Rows are points. The ring and each string are closed loops that go straight from each point to the next, and from the last back to the first. Before rounding, they use only three directions, however many columns there are. How many times does the string pass through the ring? Passing back the other way cancels.

Ring, 9 rows:
.34 -.15 -.14 -.35
.21 .33 -.30 -.31
.05 .54 -.26 -.20
-.07 .53 -.16 -.07
-.13 .26 .01 .10
-.07 -.10 .12 .16
.04 -.38 .17 .11
.20 -.58 .17 -.06
.31 -.51 .07 -.24
String:
-.20 .21 -.05 .42
-.19 -.24 .32 .27
-.08 -.51 .34 .29
.04 -.58 .38 .00
.15 -.93 .45 -.01
.23 -.94 .45 -.20
.18 -.40 .18 -.23
.16 -.06 -.10 -.09
.33 -.10 -.31 -.08
.49 -.18 -.32 -.39
.43 .00 -.23 -.58
.20 .05 .03 -.51
.12 .09 -.03 -.26
.14 .35 -.37 -.05
.08 .39 -.28 -.08
.01 .20 .01 -.18
-.02 .13 .10 -.18
.00 .18 -.05 -.03
-.02 .30 -.25 .21
Times through: 2

Ring:
-.02 -.40 -.15 -.11 .06 .01
.21 -.29 -.15 .16 .11 -.19
.41 -.02 .03 .34 .14 -.27
.47 .36 .23 .36 .08 -.23
.41 .55 .28 .27 .01 -.15
.18 .69 .26 .02 -.12 .03
-.06 .53 .23 -.25 -.17 .23
-.17 .28 .21 -.38 -.14 .31
-.21 -.08 .13 -.42 -.07 .31
-.14 -.34 -.04 -.28 .01 .16
String:
.25 .03 .09 .13 .07 -.10
.24 .15 -.10 .20 .01 -.20
.34 .26 -.22 .37 .00 -.35
.56 .30 .05 .52 .11 -.40
.34 .38 -.18 .36 -.03 -.33
.16 .32 -.22 .17 -.08 -.19
.50 .38 .03 .46 .06 -.35
.80 .26 .46 .64 .26 -.39
.73 .09 .51 .53 .29 -.30
.37 .04 .29 .19 .14 -.10
.21 .08 .09 .09 .04 -.08
.19 .07 -.24 .20 .00 -.23
.17 -.04 -.33 .20 .01 -.25
.09 .05 -.23 .07 -.04 -.13
.03 -.18 -.55 .11 -.03 -.24
.03 -.56 -.43 .05 .09 -.18
.04 -.69 -.18 -.05 .16 -.05
.11 -.42 .16 -.08 .15 .06
.10 -.10 .07 -.05 .05 .02
.04 .01 -.15 -.02 -.03 -.05
-.03 -.31 -.51 .02 -.01 -.16
.09 -.60 -.41 .10 .13 -.21
.28 -.65 -.09 .19 .25 -.20
.31 -.27 .27 .12 .20 -.06
.41 -.27 .22 .25 .23 -.17
Times through: 3
String, 17 rows:
.06 .42 .03 -.04 -.12 .02
.09 .23 .23 -.09 -.03 .10
-.06 .33 -.16 -.11 -.16 .03
-.39 .25 .15 -.61 -.23 .47
-.35 -.20 .43 -.70 -.05 .58
-.12 -.33 .39 -.44 .07 .37
-.02 -.08 .00 -.15 -.01 .08
-.12 -.14 -.42 -.11 -.08 -.05
-.03 -.44 -.46 -.01 .03 -.14
.25 -.58 -.13 .17 .21 -.20
.42 -.35 .28 .23 .26 -.14
.19 .08 .14 .05 .04 -.03
.28 .26 -.22 .30 -.02 -.29
.54 .44 .13 .48 .07 -.34
.71 .60 .72 .45 .16 -.18
.46 .94 .36 .33 -.07 -.16
.14 .75 .02 .08 -.18 -.06
Times through: 2

Ring (7 x 8):
.15 .07 .17 .03 -.61 -.14 .19 .39
.30 .14 -.03 -.09 -.61 .03 .20 .03
.35 .09 -.23 -.17 -.40 .06 .20 -.37
.22 -.13 -.31 -.16 -.02 -.12 .14 -.70
.11 -.18 -.21 -.05 .19 -.34 .21 -.43
.11 -.06 -.05 .03 .09 -.41 .31 .05
.09 .03 .17 .10 -.28 -.35 .28 .49
String, 28 rows:
.25 .12 .01 -.03 -.43 -.12 .27 .19
.41 .34 .02 -.06 -.69 .03 .36 .44
.32 .23 .07 -.07 -.83 .09 .21 .28
.23 .06 .02 -.09 -.70 .04 .10 -.02
.17 -.03 -.05 -.06 -.36 -.12 .15 -.13
.34 .15 -.14 -.10 -.34 -.06 .30 -.04
.54 .30 -.31 -.22 -.48 .17 .33 -.26
.50 .18 -.38 -.26 -.40 .18 .24 -.58
.21 -.13 -.26 -.18 -.24 -.02 .05 -.72
.08 -.18 -.08 -.06 -.19 -.19 .07 -.38
.28 .06 -.17 -.09 -.18 -.13 .27 -.18
.36 .02 -.41 -.19 .04 -.08 .27 -.65
.17 -.24 -.40 -.17 .23 -.21 .12 -.94
.18 -.23 -.42 -.15 .35 -.27 .18 -.90
.33 .06 -.33 -.11 .14 -.22 .37 -.34
.13 -.09 -.07 -.03 -.14 -.24 .17 -.18
.01 -.25 -.08 -.01 .07 -.37 .12 -.32
-.01 -.25 -.09 .03 .28 -.49 .20 -.24
.21 .05 -.13 .05 .32 -.50 .48 .18
.26 .13 -.08 .02 .03 -.36 .45 .27
.13 -.05 -.02 .00 -.17 -.27 .22 .00
-.03 -.20 .10 .06 -.16 -.37 .12 .03
-.04 -.09 .26 .16 -.20 -.48 .24 .55
.15 .18 .25 .15 -.35 -.38 .41 .87
.19 .22 .24 .12 -.46 -.30 .40 .86
.05 .07 .34 .14 -.58 -.30 .23 .77
-.03 -.11 .26 .08 -.52 -.26 .08 .33
.08 -.08 .06 .00 -.35 -.21 .13 .03
Times through: 1
